Every row gives one point. The last column is the point's height on a tilted bowl or saddle (a function of degree 2), plus a little noise. Count its main directions that bend up, bend down and stay straight.

Points (16 x 4):
| -0.018 |  0.031 |  0.012 |  0.028 |
|  0.010 | -0.008 | -0.018 | -0.001 |
| -0.007 | -0.006 | -0.037 |  0.011 |
| -0.030 |  0.000 | -0.003 |  0.006 |
| -0.011 |  0.011 |  0.020 |  0.012 |
| -0.038 |  0.033 |  0.008 |  0.050 |
| -0.039 |  0.044 | -0.020 |  0.059 |
|  0.000 |  0.000 | -0.031 |  0.010 |
|  0.016 | -0.066 |  0.015 | -0.006 |
|  0.017 |  0.075 |  0.009 |  0.033 |
|  0.047 | -0.035 |  0.030 |  0.018 |
| -0.015 |  0.023 |  0.024 |  0.028 |
| -0.039 | -0.014 |  0.041 |  0.054 |
| -0.024 | -0.057 |  0.015 | -0.016 |
| -0.005 |  0.003 | -0.004 | -0.006 |
|  0.029 |  0.014 |  0.023 |  0.003 |
Directions: 2 up, 0 down, 1 straight

Points, 24 rows:
|  0.022 | -0.024 | -0.032 |  0.015 | -0.003 |
| -0.074 |  0.075 |  0.001 |  0.022 | -0.099 |
| -0.019 | -0.014 |  0.002 |  0.011 | -0.002 |
|  0.061 | -0.004 | -0.003 |  0.023 | -0.006 |
|  0.020 |  0.070 | -0.006 |  0.036 | -0.048 |
| -0.006 |  0.055 |  0.017 |  0.019 | -0.039 |
| -0.016 |  0.036 |  0.033 |  0.009 | -0.033 |
| -0.006 |  0.013 | -0.087 | -0.008 | -0.039 |
|  0.001 | -0.010 | -0.009 |  0.011 |  0.001 |
| -0.018 | -0.020 |  0.043 | -0.037 | -0.035 |
|  0.018 | -0.019 |  0.000 | -0.030 |  0.006 |
|  0.056 |  0.005 | -0.015 | -0.012 |  0.013 |
|  0.000 | -0.042 |  0.002 |  0.007 | -0.003 |
|  0.024 | -0.007 | -0.004 | -0.034 |  0.014 |
|  0.008 | -0.007 |  0.012 | -0.043 |  0.004 |
|  0.008 |  0.000 |  0.054 |  0.049 | -0.010 |
| -0.011 |  0.007 | -0.011 | -0.006 | -0.005 |
| -0.027 |  0.010 | -0.016 | -0.001 | -0.016 |
|  0.035 |  0.002 | -0.010 |  0.024 | -0.002 |
|  0.046 | -0.004 | -0.010 | -0.031 |  0.023 |
| -0.029 |  0.004 |  0.024 |  0.048 |  0.003 |
| -0.017 | -0.009 |  0.003 |  0.003 | -0.006 |
| -0.030 | -0.043 |  0.019 |  0.029 |  0.009 |
| -0.003 | -0.007 |  0.020 |  0.022 | -0.002 |
Directions: 1 up, 3 down, 0 straight

Points (39 x 7):
|  0.012 | -0.009 | -0.006 |  0.012 |  0.013 |  0.036 |  0.010 |
|  0.000 | -0.028 | -0.040 |  0.049 |  0.009 | -0.011 |  0.026 |
| -0.002 | -0.025 | -0.009 |  0.028 |  0.002 | -0.010 |  0.013 |
|  0.000 | -0.017 |  0.016 |  0.011 | -0.025 |  0.007 |  0.005 |
| -0.028 |  0.005 | -0.015 | -0.006 | -0.001 |  0.022 |  0.012 |
|  0.031 |  0.037 | -0.028 |  0.005 | -0.003 | -0.010 | -0.021 |
| -0.055 | -0.031 | -0.044 | -0.010 | -0.026 | -0.003 | -0.006 |
|  0.006 | -0.012 |  0.001 |  0.025 |  0.002 |  0.056 |  0.035 |
|  0.035 | -0.053 |  0.009 | -0.009 |  0.021 |  0.043 | -0.009 |
|  0.040 |  0.028 | -0.016 |  0.004 |  0.000 | -0.020 | -0.028 |
| -0.036 |  0.031 | -0.045 |  0.005 | -0.053 |  0.035 | -0.005 |
|  0.002 | -0.006 |  0.034 | -0.022 |  0.027 | -0.029 | -0.032 |
|  0.025 | -0.021 |  0.014 |  0.011 | -0.008 | -0.018 | -0.010 |
|  0.014 | -0.035 |  0.007 | -0.012 | -0.007 | -0.038 |  0.004 |
| -0.008 |  0.004 | -0.010 | -0.069 |  0.000 | -0.008 |  0.028 |
| -0.001 | -0.008 | -0.062 | -0.014 | -0.022 | -0.002 |  0.008 |
|  0.046 |  0.039 |  0.001 | -0.002 |  0.019 |  0.014 | -0.035 |
| -0.014 | -0.002 | -0.005 |  0.007 |  0.022 |  0.019 |  0.006 |
|  0.041 |  0.074 | -0.009 |  0.063 | -0.074 | -0.004 | -0.088 |
|  0.010 |  0.022 | -0.012 |  0.006 | -0.015 | -0.018 | -0.005 |
|  0.024 | -0.012 | -0.031 |  0.010 |  0.014 |  0.017 | -0.007 |
| -0.030 |  0.006 |  0.007 | -0.024 | -0.034 |  0.008 |  0.005 |
| -0.022 | -0.064 | -0.001 | -0.104 |  0.024 |  0.063 |  0.050 |
|  0.027 |  0.016 |  0.047 | -0.041 |  0.018 | -0.024 | -0.037 |
|  0.034 |  0.052 |  0.016 | -0.006 |  0.069 | -0.012 | -0.048 |
|  0.023 |  0.040 |  0.022 |  0.000 |  0.023 | -0.010 | -0.029 |
| -0.037 | -0.036 |  0.015 |  0.030 |  0.036 |  0.013 |  0.002 |
| -0.002 |  0.006 |  0.004 | -0.032 | -0.010 | -0.028 |  0.003 |
| -0.012 | -0.015 |  0.013 |  0.026 | -0.026 |  0.028 |  0.020 |
| -0.002 |  0.003 |  0.050 | -0.039 | -0.056 |  0.013 | -0.008 |
| -0.011 |  0.022 | -0.038 | -0.028 | -0.003 |  0.001 |  0.010 |
|  0.025 | -0.009 |  0.048 | -0.023 | -0.030 |  0.024 | -0.018 |
| -0.038 |  0.000 |  0.000 |  0.007 | -0.002 | -0.038 | -0.008 |
|  0.010 |  0.037 |  0.017 |  0.032 |  0.008 | -0.027 | -0.020 |
| -0.004 |  0.018 |  0.042 | -0.017 |  0.040 | -0.022 | -0.037 |
|  0.017 | -0.009 | -0.022 |  0.014 | -0.014 | -0.001 |  0.003 |
|  0.034 | -0.006 | -0.018 | -0.002 |  0.000 |  0.000 | -0.014 |
|  0.009 |  0.037 | -0.027 |  0.022 | -0.029 |  0.037 | -0.002 |
| -0.041 | -0.044 |  0.067 | -0.054 |  0.019 | -0.040 | -0.077 |
Directions: 2 up, 3 down, 1 straight
